Each row of a before or after table is a point. One or more steps were done to the points. Then noise was added and the rows were shuffled. The steps act on columns, c1 being the first. Name the steps. A step turns or swaps two columns, mirrors them in a line or flattens them onto one, adds a multiple of one to another, or multiplies or shifts one. Angles are multiples of 10 degrees, from the lower column toward the higher: turns from -170 to 170, lines from 10 to 170 but not 90. Use the fewest steps. Two steps may share a column if one is a turn and the other turns, adds or multiplies; they go together, in the order done. Otherwise the lowest column goes first.

Before (12 x 2)
[[-66 -48]
 [-13  11]
 [ 45   6]
 [-14  29]
 [-29 -21]
 [ 70   1]
 [  0  24]
 [ 16  78]
 [-52  35]
 [ 43  16]
 [  5  -5]
 [-33  -3]]
After (12 x 2)
[[  9  15]
 [ 14  29]
 [-37 -66]
 [ -3  -3]
 [  2   0]
 [-14 -30]
 [ 13  28]
 [ 37  68]
 [ -4   4]
 [ 10  19]
 [-11 -18]
 [ 16  31]]
Steps: flatten c1 and c2 onto the line at 60 degrees

Before (11 x 3)
[[ -7  13  -2]
 [ -1   7  15]
 [  5   4  -9]
 [-12  18 -13]
 [ 10  -6  32]
 [ 15  -5 -12]
 [ 15   2   7]
 [  4  -6   1]
 [ -6  -7 -13]
 [  3   4   6]
 [ 20   0   1]]
After (11 x 3)
[[ -4   4  18]
 [-13  -6  -7]
 [  5  10  95]
 [  6   4   3]
 [-19 -13 -38]
 [  0  20   4]
 [ -4   3 -27]
 [  6  14 -36]
 [ -2  14  21]
 [ -7   0  46]
 [  7  -7 -38]]
Steps: turn c1 and c2 by 90 degrees; multiply c3 by 3

Before (13 x 6)
[[  6 -45  29  12 -24  -5]
 [ -8 -18 -15  -7  -1  19]
 [ 29   0  -5  34  28  42]
 [ 39 -27  39  14 -24 -11]
 [-16 -18  -5 -14  12 -19]
 [-24 -16 -10 -42  40  -9]
 [-11  26  25  32  42  51]
 [  9 -30  21  -5  -9 -30]
 [ 53 -33  45  30  -2  33]
 [  2  28  29  32  34  61]
 [ 13 -54  35  13  -1   1]
 [-16   3   3 -36  20   9]
 [-23   7 -24  -5  47   3]]
After (13 x 6)
[[-22 -22  22 -16 -39   3]
 [-18 -23  31  11   2 -21]
 [  3   1 -83 -14 -44  62]
 [ 56 -25 -89   2  22  31]
 [  9 -21 -40  11  48  -3]
 [-26 -37  94  42 -21  -8]
 [ 13 -41 -45  18  32   3]
 [-17  -9  74  49 -18   9]
 [ 12 -17   2  22  29 -30]
 [ -7 -14  19  -6  12  18]
 [ 39  -5 -48  20  36 -11]
 [ -9  -9 -83 -19 -48  53]
 [ 29 -19 -74 -44 -21  45]]
Steps: mirror c2 and c5 in the line at 160 degrees; multiply c4 by 2.5; turn c3 and c4 by 120 degrees

Before (11 x 8)
[[ 72  53 -38 -23  11  43 -10 -31]
 [  9 -50   2  -8  26 -39  43  28]
 [ 46  -2  41 -24  13  -9 -57  -7]
 [ 33 -20 -77  20  15   3  20 -12]
 [ 28 -68   7 -35  -1 -15 -36  29]
 [ 53  49 -70 -30  -4 -10 -26   4]
 [-45 -46 -19  -7  26 -42 -13  28]
 [-36  -5 -43 -34  10  14  26  19]
 [  4  -7 -39  27 -10   6  20  29]
 [ 56  -7  35 -27 -39 -15 -15 -58]
 [-41 -20  -3 -16  -5  -9  50  44]]
After (11 x 8)
[[ 43   3  44 -25  12  20  56  -9]
 [-37   3 -47 -28  12 -17 -25  13]
 [ 70  27 -43 -19   9 -42  15 -31]
 [  3  -1 -40  25 -16 -10 -19  28]
 [-47 -20 -25  -6  30  44  10  26]
 [-40  -4  -3 -16  -3   4 -49  43]
 [ 32  -8 -79  19  18  -5 -21 -11]
 [ 34 -33   7 -34   0  21  32  25]
 [ 50  20 -71 -31  -3  17  20   9]
 [ 57  -1  34 -29 -45  17  11 -60]
 [  9 -18  -4  -8  22  34 -47  28]]
Steps: multiply c2 by 0.4; turn c6 and c7 by 170 degrees

Before (8 x 9)
[[-15 -58 -24  30  -8   3   6   7  26]
 [-24  20  23   5  -1  95   2   3   1]
 [ 69   4  -4  23  -2  -9   2   7   4]
 [-26  -1  -4  19  50  -9  32   7  51]
 [-10  17  15  32 -10  -5   3 -16   0]
 [-15  -7  25   9 -10  -5  -2  14   4]
 [-22  14  -3  20  -9  -8  23  12  27]
 [-21  19 -13 -27  47  -9  10  -1  37]]
After (8 x 9)
[[-15  37  49 -30  -8   1   5   7  26]
 [-10  -6 -21 -32  -8  -4   3 -18   0]
 [-22 -14  -4 -20  -9  -7  22  13  27]
 [-16  19 -18  -9 -13  -5  -1  13   5]
 [-26  -1   6 -19  50  -8  33   6  52]
 [-24  -5 -29  -6  -1  96   3   2   2]
 [-23 -23   3  27  47  -8  10  -1  37]
 [ 70  -4   3 -24  -2  -9   3   7   3]]
Steps: turn c2 and c3 by -150 degrees; multiply c4 by -1

Before (13 x 12)
[[  8 -19  33  27  44  -9 -30  20 -29 -28  18  -6]
 [ 40 -12 -35 -40 -11 -23 -26  -6   6  26 -24  86]
 [ 48  29 -22 -27  18  12  35  11 -35 -63 -53  22]
 [ 26  19 -21   5  51  34  -6   1  -7 -20 -34 -33]
 [-25  43  59  59  71 -31  -7   4   2  13   7  -2]
 [ -8 -17   7  11  54  -8  10  55  10  -7 -21  -3]
 [ 22  13 -47  35  21  33  11  29 -37 -43 -40  28]
 [ -4 -18   3 -20 -28  31   0  -2  33 -10 -36  32]
 [ 29  22 -47 -10 -23 -38  47 -37 -30  20  -3  24]
 [ -7 -27  -5  -1  63  44   6  11 -48 -40 -65  11]
 [ 78 -28 -25  -4 -12 -17  30 -39  16  13 -18  66]
 [ 28  36 -55 -15  20 -11  52 -44   1 -14  31  47]
 [ 61   3   0 -22  -7  15  29 -11 -11  47  21  58]]
After (13 x 12)
[[ 25  19 -22   3  61  35  -6   1  -8 -50 -34   8]
 [-25  42  60  60  55 -32  -6   5   2 -16   6  44]
 [ 60   4   1 -23 -42  15  30 -12 -10  16  21  40]
 [ 28  22 -46 -10 -32 -38  47 -38 -30 -10  -3   4]
 [ -2 -18   3 -18 -43  30  -1  -3  33 -40 -35   7]
 [ 46  29 -21 -26   0  12  34  12 -36 -95 -52  29]
 [ 41 -11 -35 -41 -64 -21 -27  -6   6  -3 -25  59]
 [ 28  36 -54 -16 -14 -11  53 -44   0 -44  32  49]
 [ 79 -30 -27  -5 -52 -17  30 -39  17 -18 -20  42]
 [ -6 -27  -4   1  41  43   5  11 -47 -70 -65  49]
 [ 22  14 -47  36  -2  34  12  28 -37 -73 -40  35]
 [ -9 -17   7  10  43  -8  12  55   9 -36 -22  34]
 [  7 -19  35  27  39 -10 -31  20 -30 -60  18  24]]
Steps: turn c5 and c12 by 40 degrees; shift c10 by -30

Before (8 x 14)
[[-70  21 -10  24  35 -25  31  18 -11  36  31  26 -29 -35]
 [ 17 -17 -23  13 -23  19  44   9 -37  -5 -16  -1 -49  11]
 [-52  -9  25 -26 -52 -37   3  52 -59   8 -26 -28  10 -14]
 [-26 -42  30  -8  29 -27  -7 -26  26 -44 -14  26 -59 -26]
 [ 53 -55  12  -4  -6   5   9  39  -3   8 -13  51  34 -70]
 [-12 -21  39 -62 -17  56 -40  -5 -17 -11  45  -8  31  24]
 [-42 -53 -34 -43   4 -11  18  19 -76  -6  23   4   5  22]
 [-21 -10  34 -27  25  19  10  -8 -38  -1 -22 -14 -38 -44]]
After (8 x 14)
[[ 28  -9 -63 -43  48  -8  17 -24 -76 -12 -20   4   5  38]
 [-23  21   9  23  26 -37  30 -24  -9  23 -28  26 -28  74]
 [-77 -46 -34  -2  18   3   8 -35  -4   9  21  51  32 -40]
 [-37 -32  15 -28  16  21  11   9 -39   6  22 -14 -38  28]
 [ 24 -44   9 -63 -22  56 -40  -6 -18  10 -46 -13  31  10]
 [ -6 -25  10 -26 -58 -38   1 -48 -61  -5  30 -31   9  49]
 [  8   7 -27  12  -3  18  43  -5 -38   1  16   1 -51 -16]
 [-24 -51 -14  -8  38  -9  -7  27  27 -51   8  27 -59  32]]
Steps: turn c1 and c14 by -100 degrees; turn c2 and c3 by 50 degrees; add -0.7 times c3 to c5; turn c6 and c10 by 20 degrees; turn c8 and c11 by 170 degrees

Before (9 x 20)
[[ 41  14   0 -24  -8  66  20 -13  -5 -35 -33 -15  19 -21 -26   4 -27 -17
   18   1]
 [-54 -38   4  -9  26  25  17  37  40  49 -53   2 -15  11  20 -45 -21  -8
  -26  -4]
 [ 90 -35  -4 -21 -18  18 -38 -20  30 -19 -42 -24   7  29 -16  26 -31  25
    5 -38]
 [ 26  -1  27 -35 -12   5  -3 -82 -11  14 -38  56  22   5  18 -77  24 -28
  -13  43]
 [ 43 -18 -23  38  21 -10   4 -15   3 -47   1  15 -34   6 -35   1  13  13
  -28  46]
 [ 12  12 -61   4   5  16   4 -27  31 -59 -46 -32 -22  49 -71  20  -3  11
   -8 -23]
 [ 21 -34 -12  60  -3  -5  76 -15  17  26  27  53 -31  15  42 -35   0  47
    9 -32]
 [ 19  -3 -45 -54 -14  22 -33 -28 -22   5 -26  30   1  13 -43 -30   4 -31
   15  -7]
 [ 50  -1 -57  13  11 -22  10 -21 -41 -35 -23  30 -21  23  13  39   6  -2
  -32  15]]
After (9 x 20)
[[-24 -41   7  -9  27  26  17  55 -48  50 -55  -5 -14   6  25 -44  22  -2
  -24  -4]
 [ -9 -33   2  62  -9  -4  77   4  26  26  26 -56 -33  18  49 -36 -14  46
    8 -35]
 [-34  14   0   2   9  17   2   7  32 -59 -51  32 -21  78 -73  16   9   9
  -10 -24]
 [  5 -20  -8  41  24 -11   2  -8  43 -47  -1  -8 -30  25 -34  -1 -15  17
  -32  48]
 [ 17  11 -13 -21  -9  65  22 -15  38 -30 -33   8  20 -18 -26   5  30 -17
   21   0]
 [ -2  -2 -20 -57 -14  22 -34 -33  20   6 -24 -28   2  43 -44 -32 -11 -28
   16  -8]
 [-32   2  21 -33 -14   4  -2 -64  48  16 -36 -54  22 -15  22 -79 -33 -29
  -15  41]
 [ 36  -1 -21  13  12 -21   8 -43  42 -36 -19 -24 -19  58  12  40 -10   1
  -32  13]
 [ 15 -33  21 -22 -14  18 -38  10  96 -23 -40  21   8  20 -19  27  37  25
    6 -39]]
Steps: turn c8 and c9 by -50 degrees; turn c1 and c9 by 60 degrees; turn c3 and c14 by -50 degrees; turn c12 and c17 by -170 degrees
